Each row is a point. The ring and each string are closed loops that go straight from each point to the next, and from the last back to the first. Before rounding, they use only three directions, however many columns there are. Count how often each string passes through the ring. Passing back the other way cancels.

Ring:
[[ 25  10 -13]
 [  6  21  21]
 [-24 -16  50]
 [-33 -63  33]
 [-13 -72  -5]
 [ 17 -38 -26]]
String (23 x 3):
[[ -7 -42  53]
 [-32 -70  87]
 [-52 -74  49]
 [-48 -50  -3]
 [-28 -38  -8]
 [-27 -48 -13]
 [ -8 -49   6]
 [  7 -68  20]
 [ 10 -80 -21]
 [  5 -49 -57]
 [ 19 -35 -70]
 [ 26 -18 -54]
 [  9   0 -49]
 [  8 -15  -3]
 [ 22 -19  21]
 [  9 -19  17]
 [ 30  -6  42]
 [ 21  35  32]
 [ 16   5  54]
 [  3  23  70]
 [-26  20  36]
 [-34   2  11]
 [-18 -21  21]]
Times through: 3
String:
[[ -3  36  37]
 [  8  15  60]
 [ 10 -29  53]
 [-10 -20  31]
 [ -7 -45  89]
 [-44 -50  82]
 [-28 -61  93]
 [-11 -49  82]
 [-34 -14  70]
 [-31  16  21]
 [-25  34   5]]
Times through: 0

Ring (10 x 6):
[[ 37 -16  25 -14   2 -20]
 [ 31   9  10  -8  40 -11]
 [ 12  27  -6   2  60   1]
 [-15  32 -11  13  51  11]
 [-43  18  -8  22  11  17]
 [-51  -4 -11  17 -31  17]
 [-35 -32 -19  -2 -68  10]
 [-19 -43 -17 -12 -77   3]
 [ 11 -50   4 -21 -70 -12]
 [ 31 -37  24 -19 -38 -21]]
String, 12 rows:
[[ 26  19 -34 -16  55   2]
 [  5   2 -24 -10  13   3]
 [-11  -2  20  10  -4  -2]
 [ -8  21 -32   0  37  12]
 [-28  44 -52  11  64  26]
 [-55  39   4  38  39  21]
 [-48  23  40  41  16   9]
 [-13  10  -5   7  15   6]
 [  4  10 -35 -10  26   7]
 [  0  10  20   9  23  -3]
 [ 16  18  29   7  47  -9]
 [ 49  35 -22 -17  95  -6]]
Times through: 0
String (25 x 6):
[[ 20   0 -22 -16  20  -2]
 [ 10  -2   4  -5  10  -5]
 [  8   1  36   7  13 -11]
 [ 36  26  32   3  72 -15]
 [ 44  33 -14 -13  88  -6]
 [ 41  27 -32 -19  77  -2]
 [ 18   7 -22 -13  29   0]
 [  8  -2  10  -1   9  -5]
 [ 17  -1  35   2  16 -14]
 [ 48   2  44  -7  38 -25]
 [ 59  -4  15 -23  35 -23]
 [ 63 -22  60 -17   8 -36]
 [ 31 -31  75  -1 -27 -31]
 [ 18 -27  43  -4 -28 -19]
 [ 17 -17  -9 -16 -11  -6]
 [ 29 -21 -25 -28 -10  -7]
 [ 51 -44   7 -36 -37 -24]
 [ 39 -53  52 -19 -58 -32]
 [ 19 -45  73  -1 -59 -29]
 [  3 -28  49   4 -39 -16]
 [  7 -13  -6 -10 -11  -3]
 [ 45 -16 -28 -34   7 -10]
 [ 60 -18   5 -31  13 -23]
 [ 57 -13  38 -18  19 -28]
 [ 44   1 -14 -24  36 -11]]
Times through: 0

Ring:
[[ 10 -42  50  12  22 -27  -3   2]
 [ 16 -18  10   3  35 -18  -8   0]
 [ 10   5 -22   1  33  -7 -14   3]
 [-11  41 -64   0   9  10 -23  10]
 [-32  49 -64   7 -20  16 -26  16]
 [-40  28 -33  17 -30   9 -23  20]
 [-36  -5   9  24 -24  -3 -16  20]
 [-16 -36  47  24  -4 -19  -8  13]]
String (21 x 8):
[[ -6  34 -77   6  40  14 -27  16]
 [-21  28 -64  15  24  15 -28  22]
 [-14  19 -30   7   1   2 -18  11]
 [-15  59 -64 -10 -22  10 -20   2]
 [-38  80 -95  -2 -36  25 -30  14]
 [-56  48 -75  25 -22  27 -34  33]
 [-43  18 -37  26 -11  13 -27  28]
 [-54  21 -31  29 -31  13 -27  30]
 [-36  20  -2  11 -50  -2 -15  11]
 [-21   3  10  10 -27  -9 -11   7]
 [-18  -5   4  16  -3  -7 -14  13]
 [-30 -43  43  37   2 -13 -13  25]
 [-18 -71  83  39   9 -28  -5  20]
 [  7 -42  66   9   0 -32   1  -3]
 [ 14 -69  84  18  27 -38   3   2]
 [  8 -61  57  24  44 -28  -5  11]
 [ -8 -20   7  20  24 -10 -14  15]
 [ 10   2   6  -5   2 -17  -6  -6]
 [ 17   2   1  -8  15 -17  -6  -7]
 [ -4   1 -12   8  16  -6 -15   9]
 [ -9   4 -30  14  30   1 -20  16]]
Times through: 0

Ring, 8 rows:
[[-28   4  -2 -21   8  -6 -29 -13   9]
 [-40  15 -12 -27  -3 -16  -2   1 -19]
 [-39  25 -29 -32   9 -17  34  20 -51]
 [-16  17 -35 -27  37 -17  51  24 -51]
 [ 16  -1 -30 -15  69 -13  42  14 -22]
 [ 26  -9 -19 -12  85  12   3  -2   6]
 [ 13  -5 -13 -15  74  23 -21  -9  13]
 [-12  -1  -3 -19  36  13 -39 -16  18]]
String (21 x 9):
[[ -2   4 -17 -21  58  16  -9  -1  -5]
 [ 26 -18  -9  -6  71  -1  -9 -12  26]
 [ 13  -6 -17 -14  63   0   5  -1   2]
 [ -1  10 -28 -24  65  15  15  11 -26]
 [ 35  -8 -30 -11  95  -1  37  11 -12]
 [ 47 -21 -24  -1  90 -24  42   5   6]
 [ 24 -15 -17  -6  62 -23  22  -1   8]
 [ 21 -10 -20 -10  65 -15  22   2   1]
 [ 51 -26 -19   1  92 -19  27  -3  19]
 [ 38 -22 -14  -3  80 -11   9  -7  22]
 [ 12  -8 -14 -12  58  -4   1  -4   8]
 [  9  -6 -13 -14  59   4  -7  -6   9]
 [-11  12 -21 -26  55  25  -9   3 -16]
 [-20  16 -16 -31  55  45 -35  -4 -10]
 [-20   7  -5 -25  40  33 -51 -16  11]
 [-24  17 -20 -29  39  20  -9   4 -22]
 [ -7   0 -13 -18  37  -4  -5  -4   0]
 [-31  19 -15 -31  33  28 -25  -1 -17]
 [-23   7  -4 -25  33  28 -49 -15  11]
 [ -9  -1   0 -20  47  31 -57 -22  26]
 [-10  10 -15 -26  59  36 -29  -5  -4]]
Times through: 1
String, 20 rows:
[[-27   4  -9 -19   1 -30   2  -3  -5]
 [-55  26 -22 -33 -18 -27  24  15 -47]
 [-68  48 -41 -48  -4  -3  46  36 -91]
 [-34  29 -33 -36  32   8  27  22 -56]
 [-32  31 -40 -36  34   1  47  30 -69]
 [-18  25 -45 -31  46 -11  67  35 -71]
 [  4  12 -42 -23  64 -15  68  30 -54]
 [ -7  16 -34 -27  60   9  31  19 -41]
 [  1   4 -23 -20  55  -1  16   7 -17]
 [ 40 -23 -16  -2  82 -16  18  -5  19]
 [ 45 -27 -11   1  85 -11   4 -12  32]
 [ -1   1 -18 -18  50   1   3   0  -6]
 [ -1   4 -18 -21  58  14  -5   0  -7]
 [ 13 -13  -6 -10  57   2 -21 -15  25]
 [  9 -15   1 -10  53  11 -43 -24  38]
 [-18   5  -4 -23  40  30 -50 -17  14]
 [-27  13 -12 -28  31  20 -25  -4  -9]
 [-18   5 -11 -22  28   0 -12  -4  -4]
 [-14  -9   2 -12   7 -27 -21 -18  24]
 [-19   6 -14 -22  24  -9  -1   0 -10]]
Times through: 2

Ring, 9 rows:
[[  5   3  44  -4  26  24  18 -34 -25 -40   2  36]
 [ -3  -6  23   4  -2  12  12  -7 -28 -11 -10  14]
 [ -6 -16  -3   6 -23  -5   6  22 -17  11 -16  -6]
 [-11 -22 -37   0 -40 -26  -5  54   8  30 -21 -27]
 [-12 -18 -46  -7 -38 -30  -9  58  23  27 -18 -27]
 [ -6 -12 -35 -15 -19 -25  -7  42  31   8 -10 -14]
 [  9  -6   1 -22  18  -9   5   4  28 -31   4  15]
 [ 15  -2  25 -21  35   4  13 -19  15 -48   9  30]
 [ 12   3  45 -13  38  20  18 -37  -9 -52   7  40]]
String (20 x 12):
[[-26  33  32   4   1  45   3 -39 -47 -22  -7  35]
 [ -6   2  13  -3   0  11   6  -5 -14 -14  -7  15]
 [ -5  -2   9  -3  -3   6   6   1 -12 -10  -8  11]
 [-30  18   0   6 -25  22  -5  -1 -32   7 -16   8]
 [-31   6  -9  16 -43  14  -4  17 -41  27 -24  -6]
 [ -3 -33 -23   7 -37 -25   4  50  -5  29 -22 -25]
 [ 10 -47 -29   0 -31 -42   7  62  16  25 -19 -31]
 [ 21 -45 -14 -10  -6 -39  12  45  26   1  -8 -16]
 [-17  -1 -12   1 -25   0  -2  20 -11  11 -15  -4]
 [-36  14 -15  11 -42  15  -9  16 -32  25 -22  -5]
 [-37  20  -7  11 -37  23  -8   6 -38  18 -21   2]
 [ -8  -4   5   1 -10   5   5   6 -16  -3 -11   6]
 [ 27 -31  31  -8  24  -9  25  -3   0 -32   1  16]
 [ 30 -18  64  -7  47  14  32 -39 -19 -58   8  41]
 [ 22   3  79  -9  59  35  31 -66 -29 -74  13  59]
 [ -1  21  56  -7  36  41  16 -56 -31 -54   6  51]
 [ 49 -18  76 -28  85   9  38 -56  14 -95  25  59]
 [ 40 -19  54 -25  64   1  30 -35  17 -73  18  43]
 [  9  -5  24 -12  21   5  13 -13   0 -34   2  23]
 [-11  12  18  -4   3  20   4 -16 -19 -20  -5  22]]
Times through: 1
String:
[[-25 -16 -52   6 -60 -25 -13  65   2  49 -28 -36]
 [-13 -32 -66  -2 -58 -47 -12  85  28  50 -26 -47]
 [-33   0 -54   1 -56 -16 -19  56   6  42 -25 -29]
 [-21   4 -24  -3 -28  -3  -8  26  -1  14 -15  -7]
 [ -2 -11 -13 -10  -9 -13   1  24  13  -3  -8  -3]
 [ 23 -40 -31 -26   2 -49   5  52  59  -8  -2 -16]
 [ 17 -28 -18 -21   5 -33   6  35  42 -13  -1  -6]
 [ 20 -29 -16 -23  10 -34   7  33  45 -17   0  -4]
 [ 28 -37 -25 -33  16 -48   6  43  69 -22   5  -8]
 [  8 -16 -30 -26   1 -32  -3  37  51 -11  -1  -7]
 [-27  16 -33 -11 -25  -1 -16  24  12   9 -12  -4]
 [-25  13 -21  -6 -24   4 -10  18   0   7 -13  -1]
 [  5 -15  -7 -12  -2 -15   5  21  16  -9  -5   0]
 [-15   3 -13  -5 -18   0  -4  17  -2   3 -12   0]
 [ 18 -37 -24 -18  -4 -41   6  47  41  -2  -5 -15]
 [ 13 -47 -52 -15 -27 -59  -1  78  52  23 -14 -38]
 [-10 -35 -66  -3 -56 -49 -11  86  31  48 -25 -47]
 [-40   4 -47  10 -65  -5 -18  50 -16  49 -30 -28]
 [-40  18 -22   9 -46  15 -13  20 -29  28 -23  -7]
 [-10  -8 -10  -1 -20  -5   1  22  -6   8 -14  -4]
 [ 13 -34  -6  -5  -8 -25  11  33  11   0 -10  -9]
 [ 16 -44  -4   1 -13 -29  15  38   3   7 -13 -14]
 [-11 -18  -2  14 -34  -2   7  25 -32  23 -22 -11]
 [ -9 -17   2  12 -28   0   8  20 -30  16 -20  -7]
 [ 16 -39   6   2  -8 -21  17  27  -5   1 -12  -7]
 [  2 -30   0   9 -23 -13  11  28 -18  14 -18 -11]
 [-28   0 -11  16 -45   9  -3  23 -38  30 -25 -11]
 [ -4 -31 -19   9 -37 -21   5  46 -10  28 -22 -23]
 [ 16 -59 -32   1 -34 -51  10  73  19  31 -21 -38]
 [-22 -16 -40   8 -54 -19  -8  55  -7  43 -27 -30]]
Times through: 3

Ring, 10 rows:
[[  9  21 -22  17  -1 -16  -7  29 -12 -39  17  47 -19  -9]
 [ 21   4 -35   6 -22 -16   1  34  19 -24 -18  30  -8   2]
 [ 30 -14 -40  -5 -34 -14   5  34  45  -4 -47   6   0  13]
 [ 31 -29 -28 -15 -32 -13   2  25  64  16 -62 -24  10  21]
 [ 18 -33  -2 -19 -21 -14  -6  16  65  21 -55 -41  20  25]
 [  4 -28  17 -17  -9 -15 -13  10  55  16 -38 -43  24  23]
 [-11 -10  36  -6  14 -16 -23   3  22  -1   1 -26  16  11]
 [-16  18  34  13  36 -15 -27   2 -24 -25  47  11  -9  -8]
 [-12  34  19  25  40 -14 -25   7 -47 -40  65  39 -26 -20]
 [ -2  35  -2  26  26 -15 -17  18 -43 -46  53  54 -29 -20]]
String:
[[ 27 -11 -26  -2 -13 -11  -2  21  30   3 -28  -3  -9   8]
 [ 42 -12 -50   0 -23  -9   6  27  35   6 -40   4 -18   7]
 [ 40 -14 -55  -4 -39 -13  10  37  47  -2 -53  11  -7  12]
 [ 25   6 -29  10   1 -10  -4  20   2 -12  -1  21 -24  -4]
 [ 10   0 -10   2  -8 -15  -8  23  18 -15 -10  10  -2   4]
 [ 12   0 -22   1 -26 -19  -2  35  27 -25 -22  23   5   7]
 [ 13   5 -34   3 -36 -20   3  44  26 -36 -24  39   5   6]
 [ 21  13 -45  11 -28 -18   4  43  11 -39 -13  51 -12  -2]
 [ 25  14 -37  15  -5 -12  -2  28  -4 -24   3  38 -27  -8]
 [ 16   6 -16   9   3 -12  -8  19   3 -14   3  17 -16  -3]
 [ 12  -7 -18  -4 -27 -18  -2  33  37 -17 -31  10  11  12]
 [ 17  -5 -20  -1 -17 -15  -3  27  28 -11 -23   8   0   8]
 [ 33  -5 -39   3 -14 -10   1  25  23  -3 -25  11 -18   3]
 [ 46 -27 -53 -11 -40 -11  10  31  63  16 -69 -12  -3  18]
 [ 41 -41 -40 -22 -46 -12   8  28  84  28 -86 -36  13  28]
 [ 32 -24 -25  -9 -16 -10  -1  17  48  20 -46 -24  -3  15]
 [ 14  -5  -8   1   0 -12  -9  15  19  -3 -10  -2  -6   5]
 [  5 -21   9 -13 -14 -16 -11  17  48   5 -34 -26  21  19]
 [ -4 -37  29 -26 -18 -19 -14  12  73  18 -52 -56  43  32]
 [-14 -47  54 -34 -13 -20 -21   3  85  29 -56 -81  58  39]
 [ -8 -29  42 -19   6 -16 -22  -1  51  20 -25 -57  30  24]
 [-18 -33  52 -25  -5 -20 -23   4  63  14 -34 -60  48  30]
 [ -9 -22  32 -15  -5 -18 -18  10  47   4 -25 -36  31  21]
 [  2  -8   8  -4  -2 -16 -13  15  26  -6 -11  -9   9  10]
 [ 13  -8   2   0  10 -11 -13   7  17   5  -6 -14  -7   5]
 [ 11 -40  17 -24 -12 -13 -12   6  70  33 -53 -63  27  29]
 [ 16 -51   8 -33 -32 -15  -6  14  95  38 -81 -71  40  38]
 [ 13 -39   0 -26 -36 -17  -4  22  82  19 -70 -46  36  32]
 [ 15 -23  -9 -13 -25 -16  -4  23  55   5 -46 -21  17  20]]
Times through: 0
